Each row of a before or after table is a point. The points were changed in one or more steps. Then noise was added and the rows were shuffled. The steps act on columns, c1 being the first. What was done? A step turns or swaps two columns, mirrors them in a line or flattens them onto one, adds a multiple of one to another, or multiplies or shifts one. Angles are multiples of 10 degrees, from the lower column toward the higher: turns from -170 to 170, lines from 10 to 170 but not 90. Use the fewest steps. Two steps may share a column if one is a turn and the other turns, adds or multiplies; they go together, in the order done. Otherwise the lowest column goes first.

Before:
-.04; -.01
-.18; .01
-.46; .08
.08; .12
.03; -.42
.07; .22
.10; .25
.07; .23
.00; .14
-.08; .35
After, 10 rows:
.06; .23
-.19; .02
.00; -.84
-.06; .69
.04; .44
.08; .46
-.48; .16
-.03; -.02
.04; .29
.10; .51
Steps: multiply c2 by 2

Before, 14 rows:
.27; -.27; -.21; -.07
-.40; .27; -.13; -.03
.37; .19; .15; -.24
-.20; .13; -.34; -.31
.53; -.15; -.05; .10
.29; -.02; .64; .10
.37; .02; .16; -.19
.10; -.11; -.06; -.10
.28; -.15; .30; .11
-.25; .14; -.14; -.19
.07; .11; -.32; -.47
-.40; .23; -.08; -.56
.33; -.17; .04; -.20
.16; -.08; .55; -.14
After (14 x 4):
.00; .57; .01; .13
-.16; .35; .01; -.23
-.20; -.48; -.15; -.04
-.09; -.28; -.26; -.18
-.16; -.50; -.48; -.53
.07; .18; .46; -.12
.08; .36; -.11; -.20
-.08; .29; .71; .12
.10; .14; -.13; -.08
-.36; .27; -.02; -.27
.06; .32; .38; .11
-.12; .03; -.61; -.47
-.07; -.23; -.55; -.28
.24; .36; -.29; -.06
Steps: multiply c2 by 1.3; turn c1 and c2 by 110 degrees; add 0.7 times c4 to c3

Before (9 x 9):
.34; .39; -.08; .55; .20; .39; .11; .60; .07
.72; .42; .00; -.43; -.42; .01; .17; -.12; .07
-.30; .09; .08; -.28; -.72; .06; .02; -.19; -.12
-.28; -.06; .16; -.36; -.10; .03; -.28; .08; -.31
.26; .47; .28; -.25; -.20; .03; .19; -.19; -.09
-.36; .19; .05; -.48; .21; .25; -.04; .41; -.05
-.32; .28; -.06; -.06; .32; .37; -.46; -.18; .06
-.30; .21; -.15; -.41; .03; -.23; -.13; -.19; -.02
-.21; -.22; .11; -.49; .21; .21; .15; .10; -.09
After (9 x 9):
.00; -.14; -.04; -.64; -.68; .02; .13; .42; -.16
.06; -.18; -.25; -.21; -.34; .03; .26; .49; .06
-.09; .11; -.08; .44; -.37; .21; .19; -.20; .02
.22; .10; -.03; .31; -.25; .03; -.10; -.06; .44
.78; -.20; -.02; -.02; -.30; .06; .08; .11; .11
.13; -.19; .14; .39; -.29; -.23; -.12; .22; .03
-.33; .60; .03; -.38; .46; .40; .05; .38; -.14
-.11; -.18; .04; .44; .10; .38; -.44; .29; .17
.00; .39; -.04; .57; -.30; .25; .00; .19; .06
Steps: turn c1 and c5 by 120 degrees; turn c4 and c5 by 110 degrees; swap c2 and c8; turn c3 and c9 by 160 degrees; turn c7 and c9 by -30 degrees
